Rows are points. A path goes straight from each point to the next, and from the last back to the first. The post is the endless flat space through its rows: a point in 2 columns, a line in 3, a plane in 4, and so on, so that a path can go around it. How many times does the path go around the post? Going back the other way cancels.

Post (1 x 2):
[[-0.18 -0.09]]
Path (27 x 2):
[[-0.54 -0.05]
 [-0.35 -0.26]
 [ 0.33 -0.32]
 [ 0.17 -0.08]
 [-0.11  0.08]
 [-0.85  0.01]
 [-0.27 -0.23]
 [ 0.21 -0.35]
 [ 0.44 -0.02]
 [-0.15  0.11]
 [-0.45  0.00]
 [-0.57 -0.31]
 [-0.01 -0.19]
 [-0.01 -0.08]
 [-0.24  0.22]
 [-0.67  0.02]
 [-0.34 -0.14]
 [-0.11 -0.23]
 [-0.03 -0.27]
 [-0.68 -0.22]
 [-0.67 -0.09]
 [-0.16 -0.24]
 [ 0.06 -0.19]
 [-0.05  0.01]
 [-0.34  0.12]
 [-0.78 -0.08]
 [-0.43 -0.25]]
Times around: 4

Post (7 x 8):
[[ 0.09  0.04 -0.02  0.31  0.35  0.12  0.14 -0.25]
 [ 0.15  0.14 -0.20 -0.13 -0.28 -0.47  0.08 -0.03]
 [-0.21 -0.28  0.01 -0.25  0.23  0.11 -0.40  0.20]
 [-0.53 -0.11 -0.30 -0.30  0.07 -0.52 -0.08  0.18]
 [-0.44 -0.12  0.03 -0.31  0.03 -0.63  0.01  0.28]
 [ 0.33  0.07 -0.01  0.11  0.16 -0.01  0.36 -0.66]
 [ 0.19 -0.24 -0.02  0.16  0.23  0.33  0.44 -0.26]]
Path (31 x 8):
[[-0.17  0.20 -0.51 -0.13 -0.26  0.02  0.15  0.05]
 [-0.29  0.15 -0.11 -0.13  0.41 -0.36  0.22 -0.48]
 [ 0.17 -0.52  0.35 -0.31 -0.14  0.46  0.21  0.13]
 [-0.19  0.11 -0.22  0.02  0.08 -0.37 -0.21 -0.24]
 [ 0.06 -0.20  0.13 -0.04  0.43 -0.14 -0.44 -0.39]
 [ 0.21  0.10  0.17  0.11  0.50 -0.07  0.02 -0.43]
 [ 0.37 -0.55  0.40 -0.56  0.28 -0.05  0.92 -0.16]
 [ 0.45 -0.22 -0.61 -0.50  0.01  0.23  0.18 -0.15]
 [ 0.04  0.03 -0.16 -0.13  0.11 -0.07  0.33 -0.33]
 [-0.39  0.10  0.02 -0.02  0.37 -0.03 -0.59 -0.12]
 [-0.28 -0.22  0.07  0.31  0.19 -0.09  0.08 -0.48]
 [-0.33 -0.37  0.19  0.31  0.05  0.04 -0.40  0.37]
 [-0.24 -0.36  0.55 -0.33  0.12  0.11  0.17 -0.29]
 [-0.11  0.03 -0.33 -0.20 -0.16 -0.33 -0.31 -0.39]
 [ 0.09 -0.30  0.35 -0.29 -0.22 -0.70 -0.48  0.57]
 [-0.19 -0.23 -0.09 -0.32  0.29 -0.30  0.10 -0.27]
 [ 0.13  0.42 -0.23  0.64  0.45 -0.34  0.51 -0.86]
 [ 0.25  0.05  0.06  0.30 -0.22 -0.08  0.30 -0.58]
 [-0.33  0.06 -0.56 -0.35 -0.72 -0.79  0.58  0.16]
 [-0.33  0.13  0.11 -0.32  0.28 -0.04 -0.31  0.18]
 [-0.09  0.01  0.23  0.04  0.67 -0.02 -0.21 -0.08]
 [-0.06 -0.24  0.02  0.23  0.44 -0.38  0.53  0.27]
 [ 0.30  0.21 -0.06  0.10  0.74  0.34 -0.11 -0.24]
 [ 0.30  0.07  0.26 -0.14 -0.24 -0.06 -0.01  0.38]
 [-0.02  0.37  0.00  0.14  0.56 -0.14  0.17 -0.73]
 [-0.05  0.23 -0.20 -0.42  0.14 -0.45 -0.60 -0.26]
 [ 0.30 -0.32 -0.32 -0.13 -0.33 -0.10 -0.23  0.56]
 [ 0.22 -0.01  0.28 -0.13  0.51 -0.23  0.01 -0.04]
 [ 0.10  0.07 -0.08 -0.24  0.33 -0.12  0.51 -0.44]
 [-0.38  0.56  0.02  0.51  0.81  0.37 -0.56 -0.27]
 [-0.58  0.10  0.17  0.36  0.60 -0.43  0.49 -0.39]]
Times around: 1

Post (17 x 18):
[[-0.11  0.28 -0.11  0.22  0.44  0.39  0.57  0.27  0.07 -0.26  0.53  0.16
   0.19  0.38  0.05  0.18 -0.20  0.13]
 [-0.39  0.17 -0.27 -0.19  0.60  0.01  0.07  0.16  0.37 -0.16  0.19 -0.07
   0.11  0.39  0.05 -0.06  0.24 -0.15]
 [-0.05 -0.18  0.10  0.03  0.63  0.25  0.33  0.19  0.06 -0.03 -0.20  0.09
  -0.07  0.60 -0.30  0.22  0.07 -0.10]
 [-0.40 -0.04  0.22 -0.20  0.26 -0.02  0.41  0.07 -0.17 -0.31 -0.03 -0.33
   0.01  0.14 -0.40  0.24 -0.07 -0.50]
 [-0.24 -0.17  0.23 -0.29  0.15 -0.01  0.07  0.06  0.24  0.13  0.22  0.09
   0.23  0.08 -0.28  0.41  0.17  0.25]
 [ 0.12  0.25 -0.13 -0.34  0.22  0.02  0.33  0.12  0.48  0.05  0.16  0.27
  -0.12  0.21 -0.07  0.05  0.09 -0.24]
 [-0.35  0.12 -0.39  0.10 -0.06 -0.11  0.25  0.23 -0.07 -0.12  0.64  0.18
  -0.13  0.23 -0.19 -0.16  0.45 -0.04]
 [-0.24  0.00  0.01  0.43 -0.33 -0.17  0.19 -0.02  0.00  0.00 -0.13  0.12
   0.43  0.08  0.07  0.01  0.19 -0.26]
 [-0.21  0.13 -0.74 -0.05  0.34 -0.39  0.24 -0.21 -0.26 -0.01  0.40  0.21
   0.06  0.27  0.10 -0.02  0.15 -0.10]
 [-0.02 -0.57 -0.24  0.30 -0.29 -0.13  0.14 -0.29 -0.18 -0.18 -0.04  0.00
   0.22 -0.31  0.41 -0.02  0.11  0.19]
 [-0.12  0.36  0.33  0.38 -0.39  0.28 -0.02  0.14 -0.66  0.61 -0.15 -0.05
  -0.21 -0.62 -0.06  0.30  0.21 -0.12]
 [ 0.02  0.52  0.93 -0.11  0.06  0.78  0.17  0.10 -0.85  0.21 -0.25  0.10
  -0.10 -0.51 -0.63 -0.01  0.23 -0.12]
 [-0.28 -0.26 -0.01  0.28 -0.40  0.01  0.07 -0.16 -0.38  0.26  0.32  0.13
   0.01  0.08  0.31 -0.36 -0.20  0.05]
 [-0.36 -0.28 -0.68  0.26 -0.34  0.06 -0.11  0.15  0.13  0.23  0.47  0.27
   0.25 -0.10  0.06 -0.05 -0.14 -0.14]
 [ 0.19 -0.30 -0.38  0.10 -0.25 -0.22 -0.28 -0.21 -0.15 -0.14  0.04 -0.28
   0.26  0.21  0.07 -0.16 -0.22  0.05]
 [-0.06  0.18  0.34  0.30 -0.18 -0.09 -0.18  0.55 -0.87  0.40  0.01  0.28
  -0.19 -0.72  0.05 -0.03 -0.15 -0.07]
 [-0.12  0.02  0.20  0.25  0.51 -0.02  0.27 -0.21  0.34 -0.09 -0.47 -0.11
   0.01  0.03 -0.36  0.09 -0.42  0.18]]
Path (28 x 18):
[[ 0.26 -0.29 -0.13  0.48  0.42  0.25  0.25 -0.17 -0.13 -0.01 -0.06 -0.16
  -0.36  0.28 -0.34 -0.31 -0.23 -0.11]
 [-0.41  0.60 -0.37  0.50  0.29 -0.12  0.14  0.51  0.08  0.23  0.51  0.68
   0.30  0.40 -0.18  0.02  0.23 -0.61]
 [ 0.35  0.23 -0.15  0.30 -0.30 -0.11  0.59 -0.26  0.21 -0.25  0.12 -0.15
   0.00 -0.01  0.22 -0.59 -0.20 -0.47]
 [-0.12  0.07  0.04  0.16 -0.13 -0.18  0.39 -0.18 -0.29  0.31 -0.19  0.07
   0.29  0.36  0.17  0.27  0.82  0.11]
 [-0.13  0.53 -0.71  0.34  0.51 -0.33  0.21  0.51  0.35 -0.32 -0.04  0.00
  -0.01 -0.34 -0.02  0.35 -0.35 -0.18]
 [ 0.22  0.37  0.11  0.34  0.67  0.53  0.93 -0.11 -0.63 -0.77 -0.57 -0.12
  -0.43  0.11  0.01 -0.11  0.11 -0.40]
 [-0.07  0.21 -0.06  0.09  0.17  0.32  0.59 -0.10 -0.84 -0.59 -0.26 -0.17
   0.30  0.13  0.41 -0.12  0.17 -0.16]
 [-0.36  0.23 -0.41  0.09 -0.18 -0.29  0.18  0.27  0.27  0.27 -0.18 -0.35
  -0.05 -0.22  0.12 -0.02 -0.30 -0.92]
 [ 0.06  0.39  0.19 -0.26  0.08 -0.47  0.56  0.32 -0.18  0.08  0.21  0.24
  -0.04 -0.50 -0.38  0.34 -0.28 -0.33]
 [-0.56 -0.95  0.32  0.30 -0.13  0.14  0.14 -0.72  0.30  0.32 -0.88 -0.48
  -0.04 -0.06 -0.15  0.31  0.22  0.82]
 [-0.35  0.08 -0.20  0.53  0.21  0.28  0.27  0.64  0.34 -0.15  0.66  0.61
  -0.27  0.17 -0.37  0.01  0.29  0.74]
 [-0.10  0.03  0.24  0.06  0.58  0.09 -0.03  0.15 -0.06  0.08 -0.52 -0.30
  -0.45  0.09 -0.06  0.22  0.12 -0.21]
 [-0.24  0.20  0.22 -0.16 -0.13 -0.08  0.56  0.17 -0.11 -0.21  0.60  0.02
  -0.19 -0.29 -0.46  0.11  0.35 -0.37]
 [ 0.14  0.04 -0.09 -0.24 -0.38 -0.01  0.58 -0.06  0.45  0.33  0.24  0.38
   0.17  0.03  0.35  0.02  0.57 -0.35]
 [-0.40  0.40  0.32  0.26  0.14 -0.07 -0.06  0.12  0.56  0.13  0.37  0.07
   0.30 -0.46 -0.59 -0.11 -0.07  0.00]
 [-0.45  0.48 -0.40  0.30  0.18  0.35  0.09  0.15 -0.10 -0.04  0.77  0.13
   0.14 -0.54 -0.07  0.55 -0.37 -0.24]
 [-0.09  0.11 -0.31  0.13  0.06  0.36  0.14  0.05 -0.49  0.02  0.26  0.04
  -0.20 -0.35 -0.08  0.84  0.22  0.50]
 [-0.01  0.28  0.36 -0.20  0.11  0.35  0.90  0.02 -0.42 -0.07  0.07  0.87
  -0.12 -0.12 -0.20 -0.28  0.12  0.31]
 [-0.37 -0.56  0.17 -0.09 -0.28  0.83  0.14  0.16 -0.80 -0.37  0.63  0.31
   0.30 -0.35 -0.65  0.23 -0.49  0.39]
 [-0.19  0.10  0.28  0.18  0.32 -0.08  0.66 -0.49 -0.31 -0.19 -0.06  0.17
  -0.09  0.17 -0.17  0.31  0.15 -0.09]
 [ 0.04  0.01  0.08  0.28  0.19  0.39 -0.01 -0.26  0.15 -0.03  0.25  0.18
   0.49  0.09  0.21  0.02 -0.15  0.34]
 [-0.20  0.02  0.07 -0.41  0.09 -0.27 -0.05 -0.41 -0.45 -0.21  0.83 -0.24
   0.02  0.10 -0.38 -0.14 -0.31  0.07]
 [-0.61  0.20  0.03  0.00  0.40  0.61  0.09 -0.10 -0.03  0.39  0.34 -0.04
   0.57 -0.09 -0.13  0.17  0.49 -0.18]
 [ 0.42  0.10 -0.18  0.76  0.59  0.25  0.73  0.34  0.23 -0.40 -0.53 -0.40
  -0.11  0.32  0.38 -0.10 -0.13  0.10]
 [-0.13 -0.37 -0.03 -0.38 -0.39 -0.13 -0.02  0.06  0.49  0.50  0.35  0.18
  -0.18 -0.46  0.07  0.11 -0.54  0.41]
 [ 0.24  0.11 -0.07  0.23 -0.06 -0.13  0.62 -0.86  0.19  0.07 -0.77 -0.32
   0.30  0.26 -0.20  0.25  0.45 -0.17]
 [ 0.02  0.23  0.04 -0.24 -0.37 -0.07 -0.03  0.08  0.69  0.06 -0.06 -0.31
   0.73  0.17 -0.72  0.23  0.30 -0.62]
 [-0.12  0.19 -0.06 -0.29  0.40 -0.10 -0.32  0.24 -0.29  0.08  0.02 -0.49
   0.04 -0.07  0.25 -0.32 -0.19 -0.15]]
Times around: 1

Post (17 x 18):
[[-0.05  0.26 -0.07  0.61 -0.45  0.50 -0.54  0.37 -0.42  0.19  0.02  0.44
  -0.08  0.06 -0.41 -0.44 -0.22 -0.20]
 [-0.25  0.10  0.09 -0.30  0.10 -0.12  0.03 -0.44  0.12  0.28  0.09  0.05
   0.14 -0.13 -0.18 -0.12 -0.11  0.14]
 [ 0.45 -0.36  0.14  0.17  0.15  0.14  0.03  0.13 -0.13  0.33  0.20  0.07
   0.18  0.29  0.38  0.05  0.07  0.27]
 [ 0.37  0.01  0.07 -0.16 -0.14  0.07  0.26  0.51 -0.11 -0.12  0.00 -0.26
   0.29  0.30 -0.22  0.13 -0.19  0.10]
 [ 0.23 -0.45  0.26 -0.01  0.03  0.36  0.00 -0.20  0.17 -0.02 -0.84 -0.26
   0.05  0.16  0.35  0.40  0.01 -0.15]
 [ 0.07  0.32 -0.35 -0.13  0.56  0.29  0.30  0.07  0.16  0.04  0.14 -0.02
   0.71  0.39  0.62 -0.53 -0.14  0.70]
 [-0.11 -0.45 -0.08 -0.50  0.34  0.25  0.39 -0.31  0.41  0.29 -1.23  0.18
   0.21 -0.06 -0.03 -0.05 -0.42 -0.15]
 [ 0.49 -0.36  0.48  0.00 -0.04  0.11 -0.26 -0.04  0.03 -0.29  0.03 -0.01
  -0.02  0.04  0.13  0.02 -0.03  0.06]
 [ 0.12  0.06  0.17  0.77  0.36  0.01  0.22 -0.26 -0.05  0.02  0.46  0.11
  -0.06  0.26 -0.23 -0.26  0.35 -0.30]
 [ 0.16 -0.18 -0.18 -0.25  0.42  0.09  0.09  0.20 -0.16 -0.31  0.46 -0.21
   0.05 -0.07 -0.05 -0.10  0.35  0.10]
 [ 0.03  0.04  0.21 -0.27  0.17 -0.16 -0.06  0.11  0.22 -0.13  0.08  0.29
   0.02  0.16  0.32  0.02  0.05 -0.18]
 [-0.08  0.17 -0.30 -0.51  0.34 -0.21 -0.02 -0.16  0.48 -0.39  0.05  0.09
   0.97 -0.47  0.47  0.20 -0.26  0.20]
 [-0.51 -0.32  0.13  0.62  0.64 -0.24 -0.17  0.22  0.05 -0.08  0.17  0.00
  -0.33 -0.13 -0.03  0.04  0.04  0.07]
 [-0.28  0.11  0.21 -0.43 -0.08 -0.22 -0.21  0.13 -0.64 -0.29 -0.09 -0.21
   0.30 -0.43  0.08 -0.20 -0.02  0.04]
 [-0.42 -0.37  0.12  0.01  0.08  0.19 -0.15 -0.06 -0.16  0.17 -0.15 -0.08
   0.14  0.17 -0.06 -0.18 -0.28 -0.21]
 [ 0.48  0.02  0.46 -0.12  0.29  0.11 -0.33  0.08 -0.27  0.27  0.33 -0.11
   0.27  0.30  0.09 -0.08  0.07  0.07]
 [ 0.21  0.11  0.27 -0.35  0.13  0.01  0.18  0.15 -0.07  0.24  0.31 -0.37
   0.07 -0.03  0.16 -0.31 -0.25 -0.12]]
Path (31 x 18):
[[ 0.50 -0.48 -0.16 -0.30 -0.23  0.05  0.18 -0.25 -0.10  0.43  0.09 -0.21
  -0.09 -0.25 -0.36  0.66 -0.09 -0.06]
 [-0.09  0.01  0.48  0.10  0.32  0.08 -0.73  0.39 -0.04  0.10 -0.15  0.44
  -0.36 -0.19  0.27  0.03 -0.08  0.19]
 [-0.91 -0.30  0.14  0.07  0.83 -0.20 -0.23  0.46  0.40  0.25  0.86  0.21
  -0.14 -0.10  0.29 -0.36 -0.29 -0.20]
 [-0.09  0.11  0.04 -0.29  0.52 -0.22 -0.01  0.23 -0.04 -0.06  0.26  0.19
   0.52 -0.09 -0.01 -0.41  0.35  0.07]
 [ 0.15  0.22  0.12 -0.83  0.32 -0.02  0.49  0.04  0.11  0.17 -0.06 -0.29
   0.16  0.19  0.26 -0.69 -0.36  0.06]
 [ 0.54  0.51 -0.02 -0.46  0.28 -0.25  0.71  0.06  0.43  0.25 -0.67  0.02
   0.75  0.29  0.13  0.46 -0.21 -0.58]
 [ 0.28 -0.23  0.14 -0.23 -0.57  0.61 -0.33  0.26 -1.06 -0.08 -0.17 -0.72
   0.32 -0.34 -0.17  0.05 -0.33 -0.25]
 [-0.20 -0.06 -0.31  0.00  0.65 -0.13 -0.04  0.19 -0.47  0.00  0.24 -0.11
   0.49 -0.44 -0.10 -0.02  0.08 -0.09]
 [ 0.31 -0.42 -0.37 -0.14 -0.48  0.16  0.47 -0.55 -0.48 -0.33  0.37 -0.94
   0.35 -0.12 -0.41  0.00  0.21 -0.13]
 [-0.02 -0.14  0.42 -0.48  0.67 -0.74  0.11 -0.03  0.16 -0.28  0.25 -0.03
   0.66  0.04 -0.13  0.20  0.03 -0.05]
 [ 0.06  0.21  0.04  0.26  0.49  0.38 -0.43  0.26  0.38 -0.56  0.62 -0.43
   0.11  0.03 -0.07 -0.18 -0.05  0.47]
 [ 0.30 -0.33  0.30  0.30  0.23  0.54 -0.11 -0.07 -0.11 -0.06  0.12 -0.22
   0.27 -0.34 -0.30  0.06 -0.05 -0.12]
 [-0.32 -0.02  0.24  0.14 -0.37 -0.16  0.30  0.17 -0.12 -0.27 -0.48 -0.44
   0.12 -0.08 -0.55 -0.04 -0.26  0.36]
 [ 0.14  0.03 -0.20  0.47  0.79  0.29 -0.39  0.49  0.69 -0.06  0.18 -0.30
  -0.15 -0.29  0.62 -0.21 -0.28  0.36]
 [ 0.21  0.19  0.13 -0.08 -0.18 -0.17  0.35 -0.45  0.00  0.55 -0.17 -0.26
   0.46  0.10 -0.29  0.21 -0.28  0.08]
 [-0.12  0.10  0.10 -0.05  0.21 -0.24 -0.04  0.56 -0.03  0.31 -0.40  0.59
  -0.02  0.12  0.31 -0.12 -0.58  0.41]
 [-0.28  0.31  0.29 -0.57  0.37 -0.11  0.30  0.18 -0.11 -0.30  0.08 -0.03
  -0.47 -0.34  0.66 -0.76 -0.07  0.66]
 [ 0.37  0.51  0.50  0.07  0.18  0.27 -0.17  0.13  0.45 -0.01 -0.14  0.39
  -0.28  0.42 -0.08 -0.30  0.07  0.01]
 [-0.18 -0.40  0.54  0.53 -0.29  0.15 -0.54  0.41 -0.18  0.00 -0.51 -0.17
  -0.39  0.37 -0.02 -0.07 -0.09 -0.21]
 [ 0.14 -0.46  0.35  0.19  0.26 -0.23 -0.25 -0.25 -0.26 -0.32 -0.17 -0.41
   0.16 -0.41  0.49 -0.09 -0.13 -0.17]
 [-0.04 -0.10 -0.14  0.53 -0.34  0.37 -0.22  0.02 -0.35  0.34 -0.10  0.43
   0.12  0.52  0.07 -0.09 -0.10 -0.09]
 [-0.91 -0.07 -0.30  0.69  0.21  0.09  0.21  0.23 -0.54  0.10  0.02 -0.20
   0.33  0.29  0.14 -0.12 -0.09  0.03]
 [-0.26 -0.66  0.50  0.08 -0.05  0.16 -0.09 -0.15 -0.65  0.12  0.13 -0.12
   0.01 -0.12  0.41 -0.24  0.23 -0.31]
 [ 0.17  0.15  0.35 -0.18  0.70  0.16 -0.32 -0.11  0.07 -0.13  0.47 -0.78
   0.36  0.30  0.65 -0.27  0.57  0.64]
 [ 0.61 -0.47  0.26 -0.48  0.50 -0.14  0.26 -0.06  0.73  0.11 -0.13 -0.09
  -0.07  0.20  0.86  0.25  0.12  0.04]
 [-0.18  0.17  0.16 -0.40  0.18 -0.32  0.15  0.52  0.13  0.04 -0.42  0.13
   0.21  0.31  0.52  0.17  0.18 -0.16]
 [ 0.34 -0.19  0.10  0.17 -0.45  0.44  0.00  0.48 -0.26  0.26 -0.52  0.39
  -0.33  0.07 -0.21 -0.03  0.16 -0.22]
 [ 0.33  0.04  0.44 -0.28  0.56 -0.25 -0.25  0.15  0.22 -0.12 -0.17  0.39
  -0.07 -0.45  0.41  0.13  0.17  0.30]
 [ 0.65  0.22 -0.11 -0.59  0.23  0.26  0.32  0.18  0.57 -0.03 -0.16  0.35
   0.66  0.07  0.27  0.01  0.31 -0.06]
 [ 0.03 -0.68 -0.57  0.26 -0.23  0.42 -0.05 -0.09  0.08  0.06 -0.20 -0.54
   0.84 -0.16 -0.04  0.36 -0.15 -0.12]
 [ 1.06 -0.76  0.01 -0.02 -0.14  0.37 -0.39  0.14 -0.13 -0.20  0.20 -0.19
  -0.42  0.03 -0.41 -0.13 -0.13  0.26]]
Times around: 3
